Each row of a before or after table is a point. The points were changed in one or more steps. Then noise was added and the rows were shuffled. The steps act on columns, c1 being the first. What was done? A step turns or swaps two columns, mirrors them in a line or flattens them onto one, adds a multiple of one to another, or multiplies or shifts one. Angles are multiples of 10 degrees, from the lower column toward the higher: turns from -170 to 170, lines from 10 to 170 but not 90. Use the fewest steps. Two steps may share a column if one is a turn and the other turns, adds or multiplies; they go together, in the order done. Otherwise the lowest column goes first.

Before (8 x 2)
[[ 44  18]
 [ -7  10]
 [-51 -66]
 [-67  73]
 [ 50  10]
 [ -5 -19]
 [-18  57]
 [-46   3]]
After (8 x 2)
[[-85  47]
 [  7  -1]
 [-39  20]
 [ 30 -20]
 [-12   5]
 [-11   6]
 [ 24 -17]
 [-33  21]]
Steps: flatten c1 and c2 onto the line at 150 degrees

Before (8 x 4)
[[-73 -55  57 -45]
 [-14   8  15  -1]
 [-14  31 -16   6]
 [-19  54 -31  41]
 [-28  35  59  22]
 [ 60   2 -45  17]
 [ 16 -33 -47  49]
 [-49 -24  44 -18]]
After (8 x 4)
[[ -14  -21  -18    2]
 [ -49  -75   44  -19]
 [  16  -83  -50   47]
 [  63  -47  -42   15]
 [ -74 -102   58  -45]
 [ -16  -39   14   -2]
 [ -30  -16   61   22]
 [ -19    6  -30   40]]
Steps: shift c2 by -50

Before (13 x 8)
[[ -19   33   30   16   14  -16   10  -34]
 [ -37   10   24   22   -7  -15    5   11]
 [ -38   86   45   18 -121   -5   15  -19]
 [ -38    8  -22   22  -17   -8   15  -26]
 [   0  -10    4   34   16   -9   -5  -27]
 [  14  -17   32   38   11  -14   18   15]
 [  -7  -10    9   37   -2  -12  -12   -3]
 [  37  -18   24  -38   13  -12   11   -2]
 [   8   -3   16   24  -23   25  -26  -35]
 [   4   -6   43  -39   11  -15  -12    6]
 [ -15   36   41   31    6   45    1  -13]
 [ -37  -17   33   32   -9   -2   26  -22]
 [ -25   14  -68    9  -27    2   15  -39]]
After (13 x 8)
[[   0  -29   28   11  -25  -10  -11  -12]
 [  25  -25   35   13   -7   -8   -5  -21]
 [  20  -34   -7  -40   23   -5   11   49]
 [   5  110   39  -20  -27   47    1  -30]
 [ -27  -22   19  -10  -25  -32    5  -43]
 [  34   45    7   -3  -35   44  -24  -16]
 [  -5  -37   42  -10  -22   -9   18   31]
 [  -4   44  -50  -33 -117  -73   14  -68]
 [  20   12  -38   62   -4   -9   15  -67]
 [   2  -16   27  -14  -34    9   27  -68]
 [  21   -8   29  -19   -6  -51    9  -52]
 [   4   -8   -4   31  -18  -19   17  -74]
 [  -4  -33   -2  -57   16  -20  -11   10]]
Steps: turn c1 and c8 by 60 degrees; multiply c8 by 1.6; multiply c6 by 2.5; turn c2 and c6 by -50 degrees; turn c3 and c4 by -60 degrees; turn c3 and c5 by -40 degrees

Before (11 x 9)
[[ 69   2 -28  14   5 -49  45   5  30]
 [-39  -2 -13  61  37  -5  -3 -82 -15]
 [ 17 -70  -1 -28 -79 -41  31  13  27]
 [-13  33 -46  33   3   2 -21 -18  57]
 [-44  51 -18  -2  41 -52 -13  30 -12]
 [-25 -14  11   2 -58  27   3  -6  16]
 [-19 -90   0  47 -20   5 -57 -16   6]
 [-45  23 -54 -10 -62  -1 -24 -20 -72]
 [-32  76  62 104  10  25 -37  47  -3]
 [  1  -7  57   8  87  18 -55  60 -17]
 [-40  16  12  70 -10  42  16  67  -9]]
After (11 x 9)
[[ 12 -70   6 -10 -78  43  28  39  26]
 [-27 -17  -3   4 -56 -23  11   5  14]
 [  6 -10  -9   2  91  20 -41 -82 -21]
 [-45  22  -6  -6 -61  -2 -38  45 -72]
 [-42  -2  -3  20  32 -37  -6  69  -6]
 [-15  36  -2   9   0  -9 -29   9  59]
 [-39  80  -9  44  13  -1 -29 -57  -3]
 [-37  11   9  24 -12  -2  21 -78  -8]
 [-44  50   1   0  45  59 -18 -18  -5]
 [ 71   0  10  11   0  43  42  16  37]
 [-23 -88  -9  21 -27 -14 -55   8   6]]
Steps: flatten c3 and c7 onto the line at 80 degrees; multiply c4 by 0.4; turn c6 and c8 by -150 degrees; add -0.3 times c5 to c8

Before (10 x 12)
[[ 35   5  15   8  16   0   9  12 -39  12 -23  11]
 [ -8 -31  16  22 -11   4   0  18 -17  -9 -13 -12]
 [ -8 -16  25   9  14  -6  -7 -11   1 -15 -10   2]
 [ 21 -13  24 -10   7  22  -5  -3   9 -11   1   0]
 [-22 -15  31  -7  -5 -23  -8 -17  11   3  24   6]
 [ 11  14  19   4 -10  14  -6  20 -29  15 -34  25]
 [ 31  -7  41  16  16   2  -5  -3  12  23 -11  -4]
 [  2  -3  13   9  -1   4 -26 -39  -9  21   4  -4]
 [ 19 -23  17  -7  12 -38 -15  10  -9 -13 -20  -5]
 [  4  41  38   2   0   7   0  22 -18  10   0 -11]]
After (10 x 12)
[[  -6  -16   22    8   -6    3   14   16    6  -15   10   -5]
 [  -7    6   -3    8  -17   -9    2   20 -122   11   18  -17]
 [  28  -13   14  -11   -2  -15    9   19   18  -12  -15   -8]
 [ -19   14   -7    4   12  -28   -1   28  -86   14   22  -26]
 [  -9  -15   30   -7    9   10    3   18   39    3    7   31]
 [  -8   -3   40    9   18    0   20   -9  -26   21   -8    1]
 [ -24  -31   -8   22    8    7   -8   23  -44   -8   -2  -16]
 [ -14   41    0    2    0    4    0   44  -52    9  -11   -7]
 [  41   -7   24   16   -9    2   13   34   23   22    1  -12]
 [   9  -23    0   -7    1   29   19   19  -32  -13   32   -5]]
Steps: multiply c9 by 3; turn c1 and c9 by -20 degrees; turn c3 and c8 by 60 degrees; turn c5 and c7 by 140 degrees; turn c6 and c12 by 130 degrees; turn c11 and c12 by 120 degrees

Before (10 x 18)
[[ 13   4  -8 -12  -7  14  20  14  -7  -2 -25  -5 -22  13   9 -14   3  11]
 [ -5   7  -5  -8 -11  16  -3   7  15  22 -33  -8 -14  15  40 -26  -1 -10]
 [ 27   9  -8   1   9  -3  -4  11  -9  19   2  -5  -3   4 -25  -2   4   0]
 [ -9  13  11  -9  -4  -3   4 -14   6 -12  13   5 -14   2 -25 -17  -2   1]
 [-11  14  -6  -7  20  23   1   7   0   4  13  -3 -22  -1  -7 -28  15  -6]
 [-12 -13 -11 -14   2 -11  -4  18  10  21 -36  -2 -24 -57 -21   8  -9  19]
 [ 19 -17 -10 -11  -2  -3  -4  10  14  19  16   3  -2  10 -10  -4  -8  -3]
 [  9  12 -10  12  -2  -2   3  14   4 -53   2  25 -11  14  15  -2  19  -9]
 [  8   0  -4   6  20  -5   3   4  17  20  16  -5  27  13  32   9  -1  -4]
 [ -7  -3  -7  -8   8  -9   2   4 -13  18  12  -7   0  10 -25 -19  -7  -6]]
After (10 x 18)
[[ -5   7  -6 -16 -11  22  -3  15   7  15   1 -13 -14  -5 120 -21 -14   0]
 [  6   0  -4  10  20  20   3  13  10  -5   0  -5  27  -5  95   6 -11   0]
 [ -8  13  10 -14  -4 -12   4  -6  15  -4  -3   5 -15  -4 -76 -14   0  -3]
 [  8  12 -11  11  -1 -55   3  14  -7  -3   0   9 -11  12  44  -5 -18 -24]
 [ 18 -15  -8 -12  -2  18  -3  17   3  -2  -1   1  -2 -12 -30  -1  -6  -3]
 [ 27  10  -9   0   8  19  -3   4 -15  -3  -1  -3  -4   2 -75  -2  -6   3]
 [-11  13  -7 -16  19   5   1   5  -5  22   0  -7 -22  15 -20 -23  -5  -1]
 [ -6  -3  -8 -14   8  18   1  -6 -12  -9   0  -9   1 -10 -75 -15  -6   1]
 [ 14   4  -8 -16  -7  -1  20   6 -15  15   0   5 -22  -2  26 -10 -13  10]
 [-14 -14 -11 -10   4  22  -2  20  -5  -8  -1  14 -24  10 -63  13  57  14]]
Steps: turn c4 and c16 by -20 degrees; swap c6 and c10; turn c8 and c9 by -40 degrees; multiply c11 by 0; turn c12 and c18 by -50 degrees; turn c14 and c17 by -110 degrees; multiply c15 by 3

Before (11 x 24)
[[ 29  30 -57  17 -19  40 -49 -14 -23   7   9  24  39 -39 -30  53 -34  20
  -57  35  -3 -11  33 -39]
 [ 27 -46 -72 -14  52 -27  -2 -26   3 -14 -43 -48  57   9 -14 -40 -15 -18
    7  19   8  18 -25  11]
 [-16 -35 -25   1   8 -35  20  43  29 -34 -11 -23  27   7 -48  -7  27  41
   11 -27  -7  16 -39  20]
 [ 81  43 -68  22 -31  55 -44 -20 -13 -12 -40 -25  46 -26  30  26 -21 -11
   22  46  11 -38  21 -88]
 [ 45 -34   5  33 -35 -13  21  57 -13  62  52 -82  40  86 -93 -31 -65  64
   -6 -51 -57 -33  -5   1]
 [ -6  -4 -31 -10  40   8 -46  -3 -42 -26 -27 -18  46 -40  24  10 -58  -5
   45  58  19 -24   7 -52]
 [ 27 -21  14  44 -56 -23  19  -2  -4  51  32   9  28  52 -64  16 -18  49
   -6   5 -54 -61 103  38]
 [ -4 -63   4  -2   2 -21   9   8  31  37 -33   2 -46  51 -22   8  18  34
  -42 -43 -34  12 -16 -12]
 [ 36  10 -62 -55  10   1 -10  -5 -48  -5 -27 -33  12 -27   0 -34  -7  -3
   25  44  27 -25 -20   2]
 [ 42  61 -14  14   5  75 -48 -35  16   6  21  -8  46 -14 -10  19 -27  32
   -5  61  45 -20  37 -52]
 [-39 -39 -31   5  -3  -1 -19  22   4 -12  -5 -49  24  52 -16 -41   6   2
  -24 -22 -25 -28 -39  23]]
After (11 x 24)
[[ -14   61  -13   -2   40   74   -6  -31   17   11   20   -4   46  -64
   -13   17  -27   34   -5  -10   44  -53   37  -51]
 [  12   30  -56   11   34   42    3  -16  -24    8   14   23   37  -40
   -39   52  -34   23  -59  -37   -2  -53   31  -42]
 [ -36   -4  -35  -10  -11    7  -26   -4  -41  -29  -30  -18   46  -56
    30   10  -53   -7   44  -41   22  -48    7  -53]
 [ -56  -46  -69   18   17  -25  -13  -25    4  -13  -44  -44   53  -17
   -16  -42  -18  -18    9    8    6    7  -24   10]
 [  53  -15   17  -58   32  -21   48   -4   -5   52   31    9   28   -7
   -87   14  -20   48   -6   51  -57  -18  104   37]
 [  23  -34    6  -31   50  -13   37   55  -13   57   54  -83   39   49
  -119  -32  -64   63   -5   86  -57    0   -4    0]
 [ -19   11  -60  -25   34    2  -57   -6  -48   -7  -29  -33   11  -42
     0  -32   -5   -5   25  -27   29   -4  -21    3]
 [  15   40  -68  -19   82   52    5  -17  -15  -15  -41  -28   44  -43
    38   26  -20  -16   20  -23   13  -58   20  -89]
 [  -4  -64    0   10   -5  -22    1    9   33   41  -31    5  -48   41
   -25    8   19   38  -45   52  -31   14  -16  -12]
 [  -5  -34  -23    4  -20  -35   10   45   28  -35  -12  -18   25   27
   -69   -8   25   42   14   10   -9   23  -40   20]
 [   9  -39  -29  -18  -39    0    0   23    6  -11   -4  -48   25   20
   -22  -41    6    3  -27   51  -24  -28  -40   26]]
Steps: turn c1 and c5 by 100 degrees; turn c4 and c7 by 70 degrees; turn c4 and c22 by -70 degrees; turn c14 and c20 by 90 degrees; multiply c15 by 1.3
